Rows are points. Each copy is the shape, with its points in the same order, turned, moved and blurred by noise. Some copies are also mirrored. Which?

Shape (8 x 3):
[0 25 46]
[-9 21 29]
[6 40 18]
[30 -12 -17]
[7 29 22]
[-1 -30 -33]
[30 -13 0]
[-20 35 43]
Copy 1 (8 x 3):
[-7 59 18]
[-11 40 7]
[-24 29 25]
[18 -19 5]
[-13 33 22]
[21 -20 -35]
[25 -5 10]
[-26 60 9]
Copy 1 is: mirrored
Copy 2 (8 x 3):
[38 10 10]
[23 11 -6]
[15 33 3]
[-39 -4 9]
[17 23 4]
[-47 -22 -26]
[-25 -7 18]
[42 19 -9]
Copy 2 is: mirrored
Copy 3 (8 x 3):
[-53 44 2]
[-35 33 8]
[-22 54 -5]
[5 2 -42]
[-27 45 -7]
[12 -24 -15]
[-16 3 -38]
[-47 48 22]
Copy 3 is: mirrored
Copy 4 (8 x 3):
[41 -18 27]
[33 -14 14]
[42 4 -5]
[-19 28 -7]
[36 0 7]
[-41 -3 -26]
[-16 22 7]
[46 -29 12]
Copy 4 is: mirrored

Shape (12 x 6):
[7 12 37 31 -23 -15]
[-17 37 26 -5 -4 5]
[42 9 -17 37 -3 37]
[-6 -25 17 -17 -28 10]
[-28 -30 -44 -20 -15 -7]
[5 -29 -6 -7 3 -1]
[-9 -12 -19 -1 -10 10]
[-17 -22 -1 12 0 7]
[-35 -11 -9 1 -17 -47]
[27 -1 -10 36 -24 47]
[0 -8 26 9 -18 -13]
[-45 7 -3 -9 0 20]
Copy 1 (12 x 6):
[22 13 13 42 -36 8]
[-17 41 13 12 -20 1]
[20 16 -24 33 30 53]
[-2 -15 -10 -11 -31 11]
[-20 -19 -48 -14 6 -28]
[11 -17 -14 -8 5 -3]
[-9 -5 -24 4 3 2]
[-8 -17 -3 12 5 -2]
[0 -7 -22 18 -21 -55]
[5 0 -28 35 10 58]
[13 -4 1 17 -31 0]
[-44 8 -6 3 -1 -4]
Copy 1 is: only turned
Copy 2 (12 x 6):
[-28 -19 10 20 -36 -4]
[-26 19 24 -3 -14 20]
[35 -32 -27 -13 -24 28]
[21 28 5 9 -20 -28]
[7 42 -49 -11 13 -29]
[23 6 -14 4 6 -24]
[14 19 -27 3 3 -6]
[11 16 -17 25 2 -2]
[-44 28 -27 12 12 -38]
[36 -16 -30 3 -48 27]
[-8 0 10 15 -20 -24]
[-4 49 -11 11 3 19]
Copy 2 is: mirrored
Copy 3 (12 x 6):
[17 15 21 15 17 -17]
[-11 14 24 -10 11 20]
[41 -36 -15 -37 18 -10]
[18 6 12 10 -42 14]
[-22 -11 -38 8 -60 -3]
[19 1 -32 9 -27 8]
[-1 -14 -13 3 -30 3]
[1 -18 -14 21 -13 7]
[-28 31 -13 35 -27 -24]
[42 -50 3 -24 -2 -9]
[22 16 7 18 -3 -3]
[-22 -16 -1 7 -14 31]
Copy 3 is: mirrored

Shape (14 x 9):
[5 7 16 -2 19 0 42 39 8]
[8 -18 11 -22 17 10 2 4 -15]
[23 9 -17 -19 -20 -24 -26 4 -28]
[21 14 0 -13 -9 -16 -9 3 16]
[-20 -16 -13 12 30 -37 14 3 41]
[18 11 -3 0 -4 1 -26 -16 -4]
[0 -8 -13 -26 -18 9 -10 -30 -31]
[-6 2 29 22 28 -24 16 19 29]
[22 -34 15 -39 -4 2 -2 -12 -15]
[-28 -26 5 -28 8 0 0 2 32]
[28 -24 -11 -4 -21 11 -18 0 -20]
[-4 6 -10 13 -36 -34 5 -8 24]
[-26 -27 24 -14 8 -10 -4 10 0]
[10 2 30 9 33 -26 33 14 16]
Copy 1 (14 x 9):
[7 -10 -15 -11 17 47 7 29 5]
[17 -15 -11 -30 20 14 -7 -9 -27]
[23 26 -39 -18 -4 -25 -23 -6 -23]
[36 14 -19 -16 -9 11 -24 -6 8]
[-3 -24 -17 11 13 18 -18 -24 49]
[32 19 1 -13 -5 -4 -24 -20 -18]
[18 4 -14 -36 -12 -23 5 -33 -39]
[-3 -15 -4 6 6 51 -30 2 23]
[34 -27 -31 -39 3 9 -10 -28 -36]
[11 -43 -6 -37 1 8 -12 -18 24]
[44 -10 -17 -5 -1 -18 -9 -9 -40]
[14 3 -23 11 -45 1 -13 -14 20]
[-7 -37 -9 -31 0 12 -24 -6 -5]
[-1 -6 -20 2 15 60 -16 -3 11]
Copy 1 is: mirrored
Copy 2 (14 x 9):
[-17 -13 17 -18 23 13 38 -5 25]
[6 -22 14 -15 -7 2 -3 -25 -1]
[34 12 17 5 -16 -28 -9 22 -5]
[14 10 12 7 -19 -25 18 -4 26]
[-23 -37 -29 4 -19 -30 45 -7 28]
[14 13 3 23 -21 -16 -2 -14 6]
[20 6 7 -2 -32 -13 -6 -18 -40]
[-43 -24 6 10 9 -18 30 -11 39]
[20 -29 34 -11 -26 -7 -4 -28 -11]
[-22 -25 -6 -30 -42 -17 17 -23 16]
[27 -7 21 15 -37 12 -9 3 -6]
[-12 9 7 24 -41 -33 48 13 6]
[-34 -32 11 -20 -17 -17 -1 -10 1]
[-20 -33 15 9 23 -16 40 -17 27]
Copy 2 is: only turned
Copy 3 (14 x 9):
[0 13 5 -28 6 -7 40 18 -7]
[-1 -21 -13 -27 6 4 -10 2 -24]
[21 17 -42 4 -10 -9 -30 -26 -35]
[23 14 -19 -11 -20 -6 -14 -6 3]
[-6 8 -26 -13 27 -33 -5 17 48]
[22 -3 -19 6 -7 14 -34 -11 -4]
[-10 -21 -24 5 -16 7 -32 -37 -28]
[12 14 13 -21 30 -20 7 22 27]
[3 -40 -17 -32 -12 -11 -22 -18 -28]
[-28 -15 -9 -26 -11 -22 -21 21 16]
[24 -29 -33 12 -11 -1 -17 -5 -35]
[13 11 -7 23 -16 -38 -13 -18 25]
[-17 -15 6 -21 14 -26 -23 15 -13]
[17 12 8 -38 31 -15 17 6 18]
Copy 3 is: only turned

Shape (16 x 11):
[17 -1 -20 -47 16 2 22 -25 5 27 -7]
[-17 5 -20 19 -21 39 6 -17 3 -9 6]
[22 16 -3 5 4 -3 17 -13 27 -15 -6]
[-35 -8 2 17 -15 14 -24 12 32 9 -39]
[-27 24 4 6 -6 26 37 19 -21 -18 -34]
[16 -7 -30 16 12 -13 -13 6 -7 26 -34]
[7 12 9 17 8 15 15 8 16 -8 18]
[6 -12 33 4 -30 -5 -11 -14 28 17 15]
[-19 13 -17 -46 13 37 8 0 -11 -9 13]
[-13 19 -28 -14 -21 27 20 -13 -8 -13 18]
[9 8 3 7 5 31 31 -24 20 -3 -3]
[-18 -22 19 -30 15 39 -21 -31 -2 31 9]
[-30 32 -22 -12 -19 8 -24 -35 -17 12 -4]
[17 39 12 22 -8 -5 29 10 13 21 -38]
[7 6 -20 1 10 -24 42 -22 18 -23 -29]
[9 24 32 -26 -24 9 5 11 4 -25 -45]
Copy 1 (16 x 11):
[20 27 -19 -17 38 -16 18 -4 -11 3 -18]
[5 -4 -4 41 -15 13 18 -22 -30 22 -4]
[21 19 11 20 -17 -23 21 1 0 -13 -18]
[-11 -36 1 24 -4 21 19 -49 15 -25 0]
[-50 -10 14 19 -14 -26 9 -13 -32 1 5]
[16 4 -24 17 14 -9 -13 -23 -5 -41 19]
[10 3 26 26 -14 -1 -6 8 -9 -2 -20]
[25 -15 -6 19 -12 4 -9 -20 33 14 -45]
[-15 1 -5 -12 14 18 21 13 -49 11 -20]
[-5 8 -14 24 -8 8 27 12 -33 32 -3]
[15 17 23 26 -4 -20 18 -18 -21 11 -22]
[9 -5 -8 -16 24 33 -5 -41 -27 13 -50]
[-20 23 -51 20 -3 27 17 -17 -16 3 -19]
[-18 13 8 47 7 -42 0 -12 17 -26 -10]
[12 33 6 -2 -22 -41 28 -11 1 -5 14]
[-28 -28 -11 10 -16 -43 30 -8 -3 -21 -41]
Copy 1 is: only turned
Copy 2 (16 x 11):
[7 24 18 40 -1 -22 2 0 20 52 4]
[-13 14 2 16 -6 22 -25 -15 2 -20 15]
[11 18 24 15 8 0 11 -21 21 -3 -27]
[-44 -27 -8 -13 -5 -15 -18 -31 6 -2 -14]
[-28 21 -39 28 9 -6 -4 10 28 -30 -16]
[10 -13 -11 22 -36 -31 7 -19 -11 14 -22]
[16 6 2 7 23 8 14 -15 12 -15 -1]
[-1 -22 31 -29 2 21 4 4 16 19 -6]
[-9 45 -10 21 32 -18 -18 5 1 16 26]
[-5 48 0 17 -1 13 -16 -2 13 -4 23]
[0 3 17 39 19 17 -2 -13 23 -4 -3]
[-20 -21 19 18 27 -8 -19 18 -16 38 31]
[-43 32 14 10 -27 -4 -1 8 -22 6 18]
[-14 0 -15 23 -10 11 43 -14 28 2 -43]
[6 24 26 34 -12 -28 4 -13 46 -14 -30]
[-30 26 -9 -2 24 2 -6 13 22 8 -60]
Copy 2 is: mirrored
